Each row is a point. Each copy is the shape, with its points in the same order, stretched, turned, moved and blurred by noise. Say if it was mirrored as well.
In the rows, zero is written as 128.

Shape, 8 rows:
[[ 99 162 143]
 [136  98 174]
 [134 108 142]
 [123 179 131]
 [153 119 117]
 [123 144 113]
 [108  91 185]
 [114 135 211]]
Copy 1, 8 rows:
[[164 152 143]
 [112  63 154]
 [103  98 139]
 [176 154 104]
 [ 99 112 106]
 [123 151 118]
 [111  69 190]
 [177  67 166]]
Copy 1 is: only turned
Copy 2 (8 x 3):
[[144 133  86]
 [ 85 118 139]
 [115 117 135]
 [138 166 103]
 [127 134 153]
 [154 131 117]
 [ 99  89 114]
 [ 67 140  99]]
Copy 2 is: only turned

Shape (8 x 4):
[[146 103  91 120]
 [143 153 134 133]
 [131 133  87 158]
 [127 190 127 113]
 [109 113 194 161]
 [108 139  93 179]
 [ 85 104  89 108]
 [ 73 122 132 121]]
Copy 1 (8 x 4):
[[100 101 133  96]
 [138 112 144 149]
 [110  83 105 135]
 [128 120 150 179]
 [171 140  95 148]
 [116  86  81 157]
 [ 82 126  99 117]
 [113 141  92 148]]
Copy 1 is: mirrored
Copy 2 (8 x 4):
[[ 77 121 119 153]
 [130 120 156 146]
 [ 93 135 153 112]
 [148 142 152 156]
 [168  71 174  85]
 [115 138 171  75]
 [110 130 101 114]
 [148 115 127  96]]
Copy 2 is: only turned
Copy 3 (8 x 4):
[[104  75 119 150]
 [143 143  94 157]
 [126 125 119 204]
 [186 152 125 165]
 [ 74 211  89 104]
 [118 153 135 208]
 [106  96 180 139]
 [111 145 165 128]]
Copy 3 is: mirrored

Shape, 11 rows:
[[142 157 115 111 109 121 148 113]
 [114 144 117 129 103 122 164 129]
 [129 103 117 115 123 107 149 120]
 [145 123 112 122 123 110 165 168]
 [139 132 127 111 103  95 124 147]
 [148 128 134 154 124 134 119 117]
 [118 145 116 118  99 119 126 118]
 [145 129 151 110 110 130 149 125]
 [140 132 124 126 249 178 135 113]
 [133 155 142 135 130  96 153 111]
 [117 121 162 127 110 110 126 155]]
Copy 1:
[[119 118  68 103 139 145 161 122]
 [109  94  82 122 140 156 137 129]
 [115 109 122 107 109 121 145 142]
 [128 125 115 129 136 151 155 168]
 [151 121 110  88 126 139 145 159]
 [148 128 106 133 135 108 116 121]
 [130 117  93  97 126 147 133 113]
 [148  89 101 111 144 105 156 134]
 [ 68 177 180 148 193 110 146  83]
 [106 105  79  99 158 111 128 153]
 [152  83 129 102 145 123 111 160]]
Copy 1 is: mirrored
Copy 2 (11 x 8):
[[109 142 110 152 145 136 116 129]
 [120 151 106 156 112 137 118 104]
 [132 146 141 132 138 111 149  89]
 [120 180 141 156 118 115 151 119]
 [154 156 148 153 143 126 136 117]
 [134 115 125 149 148 151 153 132]
 [139 131 107 143 135 132 112 112]
 [130 129 148 162 127 132 129 130]
 [ 52 103 131  59 116 108 151 198]
 [113 146 145 138 136 172 127 111]
 [169 144 160 153 109 139 131 114]]
Copy 2 is: mirrored

Shape, 17 rows:
[[128 142 174 102 137 132 103 103 116 152 116]
 [192 125 121 116 168  93 110 140 126 127 110]
 [144 147 140  96 165 115 153 139  99 155 125]
 [194 115 111 169 102 162 133 155 149 158  80]
 [107 100 105  90  82 139 129 141 117 114 146]
 [101 139 179 154 107 121 171 128 144 103 148]
 [118  86 158 136 129 123 119  87 117 133 138]
 [147  73 144 132  92  85  97 141 140 121 129]
 [132  75 149  87 146 163  97 173  93 127 146]
 [128 123 143 107 137 100 109 124 115 192 121]
 [173  88 106 113  94 135  93 180 156 105 164]
 [177 151 186 166 124 104 152 158 142 188 143]
 [143 126 109  82 164 167 134 101 141 108 134]
 [132 152 119 170  86 162 119 165  89 125 132]
 [109 163 117 153 164 105 109 149  83 150 134]
 [132  92 148 100 152 137 113 138 158 133 110]
 [135 160 188 124 108  85  90 132  89 166 133]]
Copy 1, 17 rows:
[[151 105 154 120 194 121 117 154 125 124 131]
 [132  63 151 102 108 102 173 109 134 120 157]
 [174  95 144 168 161 151 129 106 136 134 145]
 [ 50 150 157  99  99 118 170 127 181 152 171]
 [176 137 111 145 143 168 145 147 143  90  96]
 [137 121 123 133 152 196  69 133  68 131 108]
 [141 117 130 132 164 126 111 146  93  57 143]
 [ 96  71 115  67 137 119 144 118 133  71 113]
 [151  78 173 167 179 156 176 152 133  79 103]
 [136  87 121 134 178 107 115 117 167 112 140]
 [109  71 131  95  90 139 183 150 152  92 112]
 [ 68  56 130 101 146 174  91 114 128 145 159]
 [187 142 133 163 129 119 172 177 108 128 147]
 [135 124 205 115 116 189  97 129 166 146 116]
 [168  74 197 167 116 143  74  95 135 140 122]
 [115 116 126 142 165 107 161 149 120 107 117]
 [143  55 159  81 192 150  67 128 149 121 131]]
Copy 1 is: only turned
Copy 2, 17 rows:
[[101 167 110 118  93 119  99 110 116 141 118]
 [168 144 103 162 146  99 116 109 104 198 157]
 [117 105 143 107 116 139 115 106 107 197 131]
 [156 148  52 153 151 143 238 163  89 159 137]
 [170  97 164 143  95 161 131 164 154 103 107]
 [ 78 154 133 126 152 175 162 130 197  96  88]
 [117 165 146 138 131 105 133 122 125 105 114]
 [157 170 130 190 179 108 118 169 154 136  99]
 [147 137 188 102  62 100 119 183 135 164 145]
 [113 119 117 123 135  97  91 140  92 172 100]
 [181 108 129 189 115  93 151 182 187 145 139]
 [ 56 143  87 127 171 101 183 132 150 196  78]
 [146 102 130 148  61 141 131  91 106 126 191]
 [157 136 117  69 129 151 197 143 170 130  86]
 [138 110 128  56 157 110 114 112 141 161 118]
 [125 142 120 164 113 131 102 157 114 139 169]
 [101 182 110 104 131  86  93 120 156 172  51]]
Copy 2 is: only turned
Copy 3, 17 rows:
[[133 130 141 131 130 100 140 167  99 113 134]
 [200 129  98 111 136 118 123 139 118  73 177]
 [186 115 135 121 130 135 154 174 124 123 129]
 [129  99  76 127 145 148 171  75 133  96 144]
 [ 82 123 130 106 104 161 108 147 142 151 142]
 [ 65 114 142 154 109 105 145 136 184 129  77]
 [ 99 153 129 132 156 100 149 141 146 128 122]
 [116 144  97 104 125  88 122 121 146 113 173]
 [142 103 131 137 153 119 121 153 127 172 191]
 [169 135 122  92 145 100 143 155  94 120 138]
 [127 118 123 118 105 139  90  79 149 122 198]
 [165 116 126 111 119  74 185  90 113 111 113]
 [149 110 155 140 149 179 119 155 145 101 152]
 [ 55 121  90 161  83 139 137  98 137 148 103]
 [137 124  90 149 124 108 105 155 121 142 103]
 [160  95 142 117 176 112 119 148 145 102 176]
 [123 149 116 118  82  54 152 150  86 125 125]]
Copy 3 is: only turned
Copy 4, 17 rows:
[[ 91 126  74 138 109 104 117 130 133 142 176]
 [120 122 143 114  98 141 108 181 195 101 147]
 [140 114 115 100 108 110 126 141 179 134 171]
 [165 180 180 134  79 164  80 109 117 113 167]
 [115 136 179 187 145 101 142 120 133 126 102]
 [134 140  92 121 157 162 107  85 118 160 122]
 [ 87 160 104 172 148 139 119  85 153 128 147]
 [104 173 111 190 152 144 132 146 174 109  86]
 [112 115 159 178 149  78  85 159 195 120 117]
 [137 159  72 139 129 112 151 152 169 113 165]
 [144 117 188 211 148 138 122 185 164 103  90]
 [210 168  48 131 108 174 131 129 163 137 183]
 [ 83  85 201 127 115 124  99 151 130 143 185]
 [173 130 145 160 104 121 112  62 115  95 110]
 [159 107  94 104 127 114 130 108 172  78 129]
 [ 87 135 138 122 143 128  82 182 153 127 146]
 [138 140  12 162 103 107 156 121 166 120 136]]
Copy 4 is: mirrored

Shape:
[[141 146 109 152 119  88 125 103  84 122 140 134]
 [109 179 125  85 129 126  73 135 124 144 159  88]
 [125 114 134  94 123 118 157 140 172 138  82 139]
 [156 158 113 124 168  56 146 112  92 120 142 177]
 [152 114 165 103 154  68 149 154 115 129 146 121]
 [130 132 197 109  96 184  96 123 146 151 100 130]
 [126 126  99 110 130  92 119 118  79 129 160 165]
 [129  86 132 105  95 105 182 164 195 138 149 141]
 [103 136 162 125 114 167  55 133 176 128 126  98]
 [102 106 161 149 147 107 184 172 132 152 106 169]
 [160 174 113 126 145  72 129 114  51 157 145 139]
 [113  98 142 128 113  89 188 143 149 131 101 121]
 [165 157 109 112 155  96 148 145  93  90 154 125]
 [139 110 143 105 159 134 211 140 138 138 133 127]
 [101 191 190 121 109 124 110 123 133 134 143 135]
 [130 166 152 120 144 138  70  90 146 152 159  98]
 [150 118 117 139 110 109 155 171 164 154 120 145]]
Copy 1 (17 x 12):
[[142 169 122  86 152 137 112  83 119 141  85 101]
 [142 102  90 177 181 118 181 123 100  91  85  79]
 [117  94 129 125  80  95  97 157 136 107 128 185]
 [145 163 149  74 156  88  68  89  91 161 128 162]
 [128 170 137 128 140 123 103 123 104 131 175 153]
 [158  47 118 160  87 159 141 146 130  54 109  97]
 [163 168 117  88 175 104 106  99 130 137 116 123]
 [113 125 145 142 120 126 100 120 185 131 157 172]
 [181  84  86 197 125 135 217 130 139  77  81  74]
 [121 153 147 105  88  82  80  89 153 112 182 155]
 [115 172 149  73 175 121  85  80  73 120 108 117]
 [102 150 126 120  92 114  80 115 162 132 142 158]
 [113 139 112  80 163 130 135 125 106 158 157 124]
 [ 97 123 154 101  96 113  66 157 152 137 191 141]
 [157  73 105 177 144 146 125  79  98 107 106  86]
 [178 113 134 174 150 141 164 119 104 102  68  68]
 [ 99 131 160 112 116 116 115  95 160 113 136 166]]
Copy 1 is: mirrored
Copy 2:
[[116 118 115 114 109  83 175 107 200 134 130 143]
 [127 186 126 133 123  50 147 121 133 137 116 104]
 [116 110 130 118 170 114 101 106 107 111 123 145]
 [ 81 107  69 116 121  79 137 116 216  99 119 144]
 [ 73 112 128 122 126  66 136 127 141  77  91 163]
 [128 158 164 165 151 157 126 100 103 152 102 118]
 [ 94 122 104  85 126  70 156 122 188 143 111 152]
 [151 106 139  87 168  92 112 115 102  91  73 171]
 [156 199 146 138 114 131 128 103  86 145 115 119]
 [ 98  96 102 112 179 125 153 131  92  86 102 186]
 [ 85 116  96 151 123  58 174 124 216 133 127 142]
 [112  81 137 102 162  93 143 100 106  87 112 164]
 [111 119 122 104 106  72 153 160 205  84 118 126]
 [111  67 119  97 160 109 121 154 121  84  75 125]
 [119 176 108 157 154 106 157  82 128 115  98 111]
 [138 163 105 152 100 103 123 103 141 150  90  92]
 [162 114 128 133 157 111 133 132 134 108 118 184]]
Copy 2 is: only turned

Shape (17 x 12):
[[ 99  95 107 129 122 121 102 101 114 102 125 106]
 [127 118 126 152  85 127 148 104 148 147 110 142]
 [106 126 106 147 121 148 145 121 122 141 235 120]
 [130 133 102 127 120 126  62 103  72 124 115 154]
 [114 129 162 112 132 117 134 116 144 114 122 118]
 [140 143 114 114 138 124 139 115 111 131 127 118]
 [130 119 117 109 110 143  95 104 162 126 146 123]
 [107 123 110 123 134 181 128 123 142 113 112 133]
 [131  97 114 121  86 119 119 152 124 168 149 180]
 [114 122 113 179 119 123 139  93 163 172 113 112]
 [121 107 100 127 136 124  84 148 135 111 112 113]
 [169 159 202 132 130 142 140 149 137 110 127 111]
 [144 236 107 142  50 116 156  97 162 131 114 136]
 [129 205 171 169 126 135 123  96 155 135 111 189]
 [131 129 154 162  69 142 141 123 132 179 110 132]
 [187 171 181 124 123 126 155  94 160 122 109 114]
 [150 114 101 143  99 126 146 111 151  97 149 122]]
Copy 1, 17 rows:
[[166 148 155 158 125 139 171 181 168 130  96 114]
 [129 109 157 148 131 145 124 121 159 178 119 104]
 [126 174  80 137 153 157 185  80 191 129 115 102]
 [108 126 167 145 128 160 171 144 152  83  85 115]
 [166 121 152 128  99 118 113 115 136 138 139 161]
 [130 128 129 123 143 116 141 140 154 116 106 136]
 [146 129 104 148 105 143 130 157 175 105 144 131]
 [167 119 130 142 113 109 111 140 177 101 125 113]
 [ 68 122 158 186 141 156 116 108 190 165 138  88]
 [140 128 134 140 125 143  88 136 152 164  65 117]
 [124 151 138 154 110 107 105 185 161 100 125 118]
 [156 129 131 106 124 102  76  59  85 112 206 171]
 [129  78 139  56 123 161 126  88 122 167 156 118]
 [126  94 139  96  82 142  93  11 101 114 126 136]
 [131 109 184 133 148 156  79  83 139 186 126 111]
 [165  89 116  93 125 117  87  92  88 115 175 176]
 [141 124 109 148 136 127 169 150 149 146 146  98]]
Copy 1 is: mirrored
Copy 2 (17 x 12):
[[148 116 108 105 136  87 123 105 147  79  78 119]
 [ 98 123 153 119  80  74 150 102 140 138 114  81]
 [175  92  97  82 100  73 194 120  65 160 110 153]
 [148 126 117 102  95  81 121  94 132  33 165 129]
 [113 154 116 100 137 134  98 134 143 128 116  94]
 [113 116 119 121 166 108 127 117 119 113 143 130]
 [165 160 120 111 114  73 142 122 171 144 115 128]
 [174 159 175 127 153  81 103  93 103 120 101  99]
 [147 100 102 163  44 114 156  93 137 134 147  74]
 [ 99  78 172  65 102  62 154  77 151 163  98 100]
 [170 112 126 118 132 123  92  91 162 116  93 134]
 [ 85 202 150  89 136 200 107 141 119 159 163 123]
 [ 63 175 130 111  84  24 116 119 110 178 164 168]
 [100 168 178  36  38  81  72 140  87 129 199  92]
 [ 79 144 158 105  70 103 165  60 138 155 142  75]
 [ 57 194 158  88 143 136 127 163 150 161 169 128]
 [131 121 138 132 105  91 151 152 128 142  86 151]]
Copy 2 is: only turned
Copy 3 (17 x 12):
[[107 157  88  93 179 101 172 137 136 115 140 123]
 [138 141 131 111 125 129 124 173 137 100 115 155]
 [ 95 148  52 109 171 219 190 116 104 100 130 108]
 [156 127  69 132 184  86 179 152 106 144 129 149]
 [ 89 140 119 120 119 141 117 136 131 148 172 130]
 [ 98 126 111 147 126 144 167 144 124 131 169 136]
 [115 155 111 128 186 143 120 132 114 114 145 142]
 [113  91  89 122 156 134 110 166 155 114 145 153]
 [162 119 114 107 153 127 145 126 109 113  94  91]
 [ 93 154 156 105 135 129 126 169 133 110  81 178]
 [109 125 103 113 190  99 142 116 149 126 117 142]
 [110 117 124 168  90 170  92 151 165 177 191 151]
 [144 144  83 223  97 155 108 147 138  73 164 228]
 [138 103 103 142  97 147  88 165 118 167 121 235]
 [145 141 134 151 102 129 102 183 149 117  99 142]
 [103 149 164 173  89 171  99 168 141 164 204 186]
 [131 150 105 108 172 161 150 142 146  97 162 153]]
Copy 3 is: mirrored
